Each row of a before or after table is a point. The points were changed in one or more steps. Then noise was added and the rows were shuffled. The steps act on columns, c1 being the first. Write out the steps. A step turns or swaps two columns, mirrors them in a line or flattens them onto one, adds a multiple of one to another, or multiplies or shifts one. Angles are multiples of 10 degrees, from the lower column toward the higher: turns from -170 to 170, lines from 10 to 170 but not 90. Use the fewest steps. Two steps may share a column if one is a turn and the other turns, adds or multiplies; they go together, in the order done. Otherwise the lowest column goes first.

Before, 13 rows:
[[-1.9  1.0]
 [ 0.3 -2.7]
 [ 0.7  0.2]
 [-1.7  1.1]
 [-3.1  1.1]
 [ 0.2  2.5]
 [ 1.2  0.6]
 [ 1.7  0.6]
 [-3.1  1.1]
 [ 3.3 -1.1]
 [-1.7  0.6]
 [ 1.7 -2.0]
 [ 3.0 -2.8]]
After (13 x 2):
[[ 1.6  0.1]
 [ 5.1  0.7]
 [ 5.5 -1.3]
 [ 1.0 -1.4]
 [ 9.6 -0.8]
 [-9.3  0.5]
 [ 9.0 -1.9]
 [ 0.5  1.8]
 [-5.0  0.9]
 [ 3.6  0.2]
 [-5.0  0.5]
 [-9.1  0.8]
 [-6.0  0.8]]
Steps: multiply c1 by 3; multiply c2 by 0.7

Before (10 x 3):
[[ 0.9  2.1 -0.6]
 [-0.1 -0.9  7.9]
 [10.9  1.5 -0.6]
 [ 0.9  1.0 -5.7]
 [ 0.8  0.7  6.3]
 [ 0.7  1.0 -5.5]
 [ 0.8 -0.2  0.2]
 [ 1.5 -1.3 -3.1]
 [ 2.5  1.7 -4.3]
 [ 3.0 -1.2 -2.4]]
After (10 x 3):
[[ 2.0  2.9  3.8]
 [-4.7 -1.1 -5.9]
 [ 3.7  1.6  4.3]
 [-6.9  6.8  5.9]
 [ 3.0  1.3  3.9]
 [ 0.4 -0.7  3.9]
 [-0.5 -0.2  0.2]
 [-4.4  2.0 -3.9]
 [-0.3  0.0  4.1]
 [ 1.4  2.3 -0.5]]
Steps: turn c1 and c2 by 30 degrees; turn c1 and c3 by 140 degrees

Before (14 x 6):
[[-2.6 -0.9 -0.3  2.0 -4.4 -1.6]
 [ 1.4 -2.0  0.3  2.3  1.9  3.7]
 [-6.4  1.4  0.6  8.2  3.2 -0.8]
 [-1.8  7.3 -1.5  2.9 -4.2 -4.2]
 [ 0.8 -4.3 -2.1  2.9  0.8 -5.8]
 [ 1.2  3.3 -0.6 -6.3 -1.6  4.8]
 [ 0.7 -4.4  3.5 -2.0 -6.3  1.6]
 [-3.0  0.7 -2.3  3.2 -2.5 -1.2]
 [-1.8  2.4  4.6  1.7  5.5  7.3]
 [ 3.4 -2.5  1.5  7.4 -5.6  2.3]
 [ 1.4 -5.7  0.3 -0.9  0.1 -2.9]
 [-0.2 -1.3 -0.7  4.6  0.5  1.4]
 [-0.3 -0.2 -1.4  7.4  0.9  3.1]
 [-5.8 -1.9  3.4  1.8 -5.8 -1.8]]
After (14 x 6):
[[-2.0  0.4  3.4 -0.7 -3.2  2.3]
 [-6.8 -2.7  0.1  7.4 -2.2 -1.1]
 [ 2.0  7.1  2.6 -0.8  2.7 -1.2]
 [-2.4  0.1 -2.2  3.6  2.4  0.7]
 [-2.9  3.1 -6.0 -0.9 -3.0 -2.4]
 [ 1.0  5.0 -1.6 -1.2 -3.3 -2.3]
 [-4.3  1.5  1.0  0.5 -1.8  1.7]
 [-8.5  5.0  2.8 -1.5  4.2  0.2]
 [-1.9 -5.0  8.8  2.4 -3.8  1.2]
 [-1.4  2.6 -1.9  2.5  3.3 -0.5]
 [ 6.1 -2.3  3.5 -2.1  2.6  3.0]
 [-6.8 -0.2  1.2  1.6 -0.4  3.5]
 [-2.7 -4.6 -4.4  2.4  7.6 -1.2]
 [-0.5  4.3  0.6  5.2  4.0 -3.9]]
Steps: mirror c1 and c4 in the line at 130 degrees; turn c2 and c5 by 150 degrees; turn c3 and c6 by -50 degrees

Before, 12 rows:
[[-2.8 -4.3  2.2  1.5 -1.1 -8.7  2.9 -2.6]
 [-1.6  3.0 -1.9 -4.2  4.7  3.8 -5.5 -0.2]
 [-5.6 -3.5  2.0  6.4 -4.1 -5.3  0.4 -2.3]
 [ 0.9 -3.9  6.0  3.7 -3.0 -7.2 -0.5  2.3]
 [-0.4 -3.8  4.3  1.5  1.3  0.0  2.1 -2.1]
 [ 1.0  4.7 -1.5  0.7  5.7  0.1 -1.4 -0.8]
 [ 0.6 -3.0 -0.1  4.8  0.3 -2.8  6.7  1.0]
 [-3.7  2.0 -1.0 -3.7  5.1 -1.4 -2.4 -2.0]
 [-0.1  4.2 -2.9 -4.7  0.3  1.3 -0.9 -0.8]
 [ 0.3 -1.5 -4.4 -0.5  3.4 -1.3 -3.7 -2.4]
 [-5.2 -4.9  2.5  2.8 -0.6 -5.9  0.6  4.1]
 [ 1.7 -5.7 -0.1  2.7 -0.9 -1.3  4.0  0.4]]
After (12 x 8):
[[-3.4 -6.1  2.2  3.5 -0.9 -8.3  2.8 -0.3]
 [-0.7 -5.0  4.5  2.7  1.0  0.0  2.5  0.2]
 [ 0.8 -3.8 -0.1  1.7 -0.1 -3.2  5.9 -5.7]
 [ 1.0 -5.3  6.1 -3.0 -3.1 -7.4  3.0 -0.8]
 [-6.7 -6.5  2.3 -3.9 -0.6 -6.5  1.3 -3.1]
 [ 2.4 -7.2  0.3  1.3 -0.8 -0.6  3.6 -3.3]
 [ 1.5  5.8 -1.7 -0.8  6.5 -0.1  0.4  2.4]
 [-6.9 -4.6  1.8 -0.8 -4.1 -5.3  6.5  0.4]
 [ 0.0 -1.8 -4.4 -0.8  3.4 -1.4 -1.2  4.1]
 [-0.2  5.2 -3.1  1.8  0.3  1.3 -4.9  1.3]
 [-2.2  4.1 -2.2 -1.5  4.6  4.1 -5.4  4.0]
 [-5.1  2.5 -0.4  1.5  4.9 -1.5 -3.2  3.3]]
Steps: multiply c1 by 1.3; multiply c2 by 1.3; turn c7 and c8 by -130 degrees; turn c4 and c7 by 110 degrees

Before (8 x 11):
[[ 2.4 -0.3  3.4 -2.7  0.7 -2.4 -2.4  4.0 -1.1 -2.1 -0.9]
 [ 2.0  0.4  2.2 -1.0 -5.7  3.1  1.0 -0.4  4.3  3.0 -0.6]
 [-4.0  1.6 -0.3  4.4 -3.2 -3.5 -2.9  3.0 -1.7  3.0  0.1]
 [-4.1  7.0  3.1 -3.5  2.3  4.9  3.4 -4.3  0.9  3.4 -0.9]
 [-3.5  5.3 -5.6  1.7 -5.8  2.5  1.4  3.0  0.1 -3.2  1.8]
 [-1.9  1.4  1.7  2.7 -5.7  3.4  2.0 -2.9  1.6 -3.8 -3.7]
 [ 2.5  2.1  2.5  1.9  0.6 -2.2 -2.5 -4.4 -0.1 -4.1 -4.2]
 [ 3.6 -0.6  2.4 -3.0  1.6 -1.8  2.7 -1.5  2.5 -3.1  4.6]]
After (8 x 11):
[[ -1.3   0.0   0.5  -2.4   0.8  -2.5   8.5  -5.9  -1.7   1.5  -1.2]
 [  0.8   1.4  -4.1   3.0  -6.7   3.9  -6.3  -0.2   1.7   0.3  -6.0]
 [  1.8   6.6  -6.0  -4.0  -2.3   4.7 -12.7  -0.1   1.3  -2.9   1.2]
 [ -4.1  -0.9  -3.2  -3.4   2.0  -2.0  -0.5  -1.1   3.6   5.2   1.8]
 [  2.7   4.8   7.1   1.1 -10.2   2.5  -7.9   2.9  -0.3   4.4   0.1]
 [  5.2   1.7   2.4   4.1  -3.8  -3.0   1.6  -0.6  -2.7  -2.2   2.4]
 [ -2.8   1.3  -2.3  -1.7  -6.1   3.0   1.2  -2.0   5.9  -3.0   1.4]
 [ -1.3   2.0  -5.1   2.5  -0.5  -2.2   8.7  -0.5  -0.1   0.8  -5.6]]
Steps: turn c1 and c7 by 150 degrees; multiply c7 by 2.5; add -0.7 times c2 to c5; multiply c3 by 1.3; turn c3 and c8 by -130 degrees; multiply c9 by 1.3; mirror c10 and c11 in the line at 70 degrees

Before:
[[ 2.1  1.0  0.5  1.9  0.8  3.1 -1.3  3.0 -5.5  3.8 -1.7 -2.9]
 [ 4.2  0.1  4.4 -3.3 -7.4 -4.0 -4.2 -1.6  0.2  0.0  0.2  4.8]
 [-0.3  1.9  0.8 -1.7 -2.0 -1.5  1.5 -3.5 -6.0  3.0  2.1  1.6]
 [ 4.4 -6.5 -0.9  0.3 -3.9 -1.4 -0.1 -1.0 -2.8 -1.5  5.9  4.7]
 [ 1.1 -0.4  2.6 -3.0 -0.8  2.4 -2.3 -4.4  0.9  4.0 -2.7  0.7]
 [ 4.6 -0.3 -5.9  2.5  0.6  2.4  1.0  2.6  3.2 -5.9  0.5  4.0]
 [-5.3 -2.2  4.3  0.8 -5.0 -4.6 -6.1  1.3  4.2 -0.6 -4.0  0.5]
 [ 0.7 -3.9  1.5 -5.4  1.7 -2.0 -1.1  1.9 -5.0 -2.7 -1.4  0.0]
 [ 0.7 -1.9 -6.1  1.2  1.1 -4.7  0.8  3.3 -2.1  0.7 -2.2  0.8]
 [-0.3  1.3  4.0  3.6  3.1 -3.6 -8.2 -3.6 -5.2  3.7 -1.9 -1.6]
 [-2.3  1.0 -6.8 -5.7 -4.0 -3.5 -4.5  0.2 -4.8  3.2  3.2  0.5]
 [-5.0 -0.4  3.6 -7.3 -3.4 -6.6 -5.3  4.6  3.8  3.5  2.8  4.3]
 [ 0.7 -1.0  0.2  2.6 -5.4  1.7  2.1  2.6  3.5 -6.8  5.9  7.0]
 [-2.7 -3.3 -5.8  0.6  0.7  1.3  0.6  5.5 -5.2 -1.2 -2.9  6.7]]
After:
[[ 6.6  0.6  0.2  1.3  1.0  1.5  1.8  1.4  1.1 -4.1  3.1  4.8]
 [ 1.3  0.0  7.5 -5.1  4.3 -1.7 -2.0  1.6 -1.3 -2.3 -5.0 -2.1]
 [-2.0 -1.1  0.2 -1.6  3.0  0.8  1.2  3.4  0.1 -2.3 -5.7  6.5]
 [ 3.7 -6.3 10.4 -4.7 -3.8 -4.8 -3.0 -3.0  0.0  1.3  0.1  3.1]
 [-4.7 -5.3 10.1  0.5 -0.5 -6.6 -3.1  0.8  5.7 -2.3  1.8  0.4]
 [ 2.9 -5.1  6.3  0.3 -2.0  2.6  0.9  0.3 -3.2 -6.2  6.2  7.6]
 [-2.8 -2.9 -0.8 -5.8 -2.8 -4.7 -2.9  0.3 -5.1  2.3 -2.7 -1.3]
 [ 0.3  0.1 -0.1  0.8  2.2  0.2 -4.9  2.8  0.5  1.2 -3.0  1.3]
 [-0.6 -0.9  8.4 -2.9  0.1 -1.7  2.9 -4.9  2.5  4.2 -0.4 -0.3]
 [ 4.5 -6.3  5.2 -1.4  3.7 -0.3 -1.3 -2.3 -6.3  0.1  0.4  4.5]
 [-1.5 -0.6  6.7 -2.0 -2.9  1.0 -1.8 -4.0 -4.5  2.9 -4.2  0.9]
 [-1.4  3.6 10.1  3.8  0.5 -8.6 -2.1 -2.9 -0.7  3.7 -5.2 -0.3]
 [-6.0 -3.3  9.7 -8.5 -1.3 -6.2 -5.7  3.3 -0.8  1.5  4.8  1.4]
 [ 1.0  1.4  6.7  2.9 -0.6 -0.4  3.5  3.9 -1.4  4.4 -5.5 -2.2]]
Steps: turn c1 and c10 by 20 degrees; turn c2 and c5 by -60 degrees; shift c3 by 6.0; add -0.3 times c12 to c8; turn c4 and c12 by 20 degrees; mirror c6 and c7 in the line at 40 degrees; turn c9 and c11 by 60 degrees

Before:
[[-3.2  2.0  4.5 -2.1 -5.6  6.3 -2.3  0.5 -0.3  1.8  1.6 -0.8  1.4  5.2
  -1.5  0.0 -0.9 -0.4]
 [ 0.8  0.3 -1.5  7.1  2.2  1.6  1.1 -0.8 -2.6  1.2  1.1  0.0  2.7 -0.5
   4.6  0.0  0.5  3.3]
 [ 1.2  4.4  0.7  6.3  2.1 -8.4  1.4  4.5 -4.8  2.8  3.6 -4.5  0.1 -1.1
  -1.9  2.0  3.3 -3.9]
 [-2.2  0.7  3.6  3.7  1.3 -4.2  0.4  0.4 -2.1 -1.0  2.3  3.8 -0.3 -4.5
  -0.9 -5.5  0.0 -1.4]
 [ 1.1  6.1  0.4  0.9  3.0  0.8  2.6 -1.6  1.3  1.5  1.2  1.1  0.8 -0.6
  -9.3 -0.4 -1.9 -2.8]
 [ 0.4 -0.9  4.4  2.0 -2.9 -3.6  0.3  1.1  0.5  2.3  2.0  2.5  1.0  2.8
   2.5 -3.3 -3.3 -1.5]
 [-1.6  4.8 -1.7  1.9 -1.7 -4.9 -1.1  1.4  1.3  5.1  3.8  1.5 -2.4 -0.8
   3.3  2.0  2.5  1.1]
 [-2.5 -1.3 -0.1  6.4 -2.7 -4.7 -0.4 -0.2  0.6  4.3  4.3 -3.8 -1.5 -2.7
  -0.2  1.5 -2.0  4.1]
 [-2.3 -4.7 -0.7  6.9  0.8  2.4 -6.5 -3.3  5.4  2.6 -0.1  1.9 -0.5  7.8
  -3.0  4.5 -5.8  2.9]
 [ 0.2 -2.1 -2.6  7.6  2.2 -0.1  0.3 -1.4  5.2  0.8 -3.0 -0.2  2.8  0.3
   1.3 -2.7  5.7  3.1]]
After (10 x 18):
[[  2.9   4.8   0.8   2.2  -1.6  -4.7  -1.0   1.0   1.5 -11.4  -5.0   1.4
   -2.4  -1.0   2.5  10.0   2.6  -0.9]
 [  6.1  -4.9   2.4   6.8   0.6   2.4  -6.6  -3.2   5.5  -8.5  -2.5   2.1
   -0.5  -5.3   2.7   2.7  -6.0   6.6]
 [  5.6   0.0   6.6   3.5   1.2  -4.2   0.3   0.5  -2.1   6.4  -4.3   3.6
   -0.6   2.8  -4.2   1.7  -0.1  -4.0]
 [  8.7   2.4   7.5  -2.1  -5.5   6.4  -2.1   0.6  -0.3  -3.4  -5.0  -0.6
    1.1  -1.3   2.2   4.2  -0.9   5.2]
 [ -4.2   4.2   3.8   6.5   1.8  -8.6   1.1   4.8  -5.2  -7.3  -2.5  -4.5
    0.3   3.8  -3.1   5.3   3.0  -0.1]
 [ -1.5  -1.1   7.7   2.1  -3.0  -3.7   0.3   0.8   0.4  -1.7  -1.1   2.6
    1.2   0.4   4.4   7.6  -3.4   3.1]
 [  5.2  -1.4   3.0   6.2  -2.8  -4.4   0.1  -0.6   0.5  -9.5  -6.6  -3.4
   -1.9  -2.6  -2.0   8.6  -1.6  -4.1]
 [ -2.8   0.3   1.4   6.8   2.1   1.7   1.4  -0.8  -2.5  -1.9   0.2  -0.2
    2.8  -3.1   4.2   2.4   0.9  -1.5]
 [ -3.6   6.2   3.8   0.6   2.8   0.6   2.3  -1.5   1.5  -2.6  -0.4   0.8
    0.8   2.6  -9.5   3.7  -2.2  -0.1]
 [  0.5  -2.1   0.5   8.0   1.9  -0.3   0.4  -1.5   5.8   0.9   2.8  -0.4
    3.1  -3.1   1.6   3.7   5.2  -0.8]]
Steps: multiply c1 by 3; turn c1 and c11 by 160 degrees; shift c3 by 3.0; multiply c10 by 3; turn c10 and c16 by 130 degrees; add 0.7 times c14 to c15; turn c14 and c18 by 110 degrees

Before (9 x 20):
[[ 0.7  2.1 -0.8 -2.7  5.8 -4.1 -0.1 -2.1 -3.9 -0.2 -2.4  4.1 -2.8 -7.5
  -1.6  2.6 -1.1 -2.7 -5.9 -2.9]
 [-5.3  0.1 -4.9  1.9  0.6  2.3 -4.1  5.7 -4.6 -3.1  4.1 -4.4  4.6 -2.5
   1.1  4.5  0.4  0.9  2.6  0.8]
 [ 0.9 -5.0  0.8  3.7 -1.9 -2.3  2.7  5.1  4.9  3.0 -2.3 -3.3  6.0 -6.8
   4.7 -0.2  0.2 -1.3  2.8  3.8]
 [-7.1 -2.4 -5.0 -3.8  0.4 -1.3 -3.1 -3.0  1.7  3.5 -0.6 -3.7 -1.8  1.8
   3.8  0.4  1.0  0.4  0.1 -1.8]
 [-2.6  3.1 -7.2 -1.3  1.1 -2.6  4.5 -1.2  4.5 -0.4  1.8  1.8  3.5 -1.8
   3.3 -1.3 -2.2  2.1  0.9  0.2]
 [-7.3 -2.3 -5.8  0.0 -0.6  0.0 -0.1 -3.0  4.4  0.0 -1.5 -1.7  3.2 -5.9
   4.8 -2.4 -1.2  1.8  1.2 -1.0]
 [-2.0  2.1  1.8 -6.2  2.1  1.1 -4.9  3.3 -0.5 -3.0  4.6  2.3 -2.3  2.3
   0.2 -2.1 -3.5  5.1 -6.8  3.1]
 [-4.2 -2.5 -0.1 -1.3 -2.2  2.1  1.9 -1.8 -3.7 -4.0  5.9  4.2  0.9 -5.8
  -3.9  3.9 -4.8  1.6 -2.2  0.3]
 [-1.6  3.0  1.5 -1.9  0.3  3.8  0.0  1.6  0.9 -0.7  2.5 -5.4  6.5  2.1
  -0.5 -4.4  0.4 -0.4 -7.1 -1.4]]
After:
[[ -0.3   1.9   1.8  -4.9   2.4   0.3  -6.2   4.8  -0.8  -4.0   4.6   3.2
   -2.6   0.6   0.1   2.0  -1.1   4.9  -6.7   3.3]
 [ -2.7   3.3  -7.8   4.7   1.3  -2.7  -1.2   1.6   4.4   0.1   2.0  -5.7
    0.0  -1.9   3.4  -4.2   2.0   1.8   0.7   0.1]
 [ -0.4   3.3   1.5   0.0   0.1   3.9  -2.2   1.1   1.7  -1.4   2.9  -6.6
   -1.9   1.2  -0.4  -7.9  -1.4   0.1  -7.3  -1.8]
 [ -0.2  -4.7   0.9   3.2  -2.0  -2.1   3.5   2.9   5.5   5.9  -2.2 -11.0
    2.1  -4.8   5.2  -5.9  -4.8  -0.7   2.5   3.7]
 [ -6.8  -2.6  -5.1  -3.8   0.5  -1.7  -3.6  -1.9   1.9   2.3  -0.8  -6.0
   -0.3   2.4   3.9   1.9   2.2   0.0   0.4  -2.4]
 [ -0.1   2.1  -1.1  -0.2   6.1  -3.6  -2.3  -0.4  -3.1   3.5  -2.0   9.8
    2.2  -6.5  -1.9   3.5   2.7  -3.1  -5.4  -3.7]
 [ -6.3  -1.8  -5.9   0.1  -0.2   0.3   0.0  -0.4   4.0   3.1  -1.9  -8.3
   -1.1  -5.5   5.1  -3.5   3.1   1.7   0.9  -0.4]
 [ -9.7   0.3  -5.7  -4.1   0.6   2.2   1.6   2.7  -4.6  -1.2   4.1   2.6
    5.4  -3.8   1.1  -2.5  -5.4   0.7   2.3   0.8]
 [ -6.5  -2.5  -0.7   1.8  -2.7   1.7  -1.2   3.2  -3.8  -0.7   5.8   9.8
    3.7  -7.2  -4.2   0.0   3.4   1.2  -2.7   0.1]]
Steps: turn c13 and c16 by -70 degrees; add -0.7 times c13 to c1; swap c4 and c7; mirror c8 and c17 in the line at 150 degrees; add -1.5 times c9 to c12; turn c10 and c14 by 30 degrees
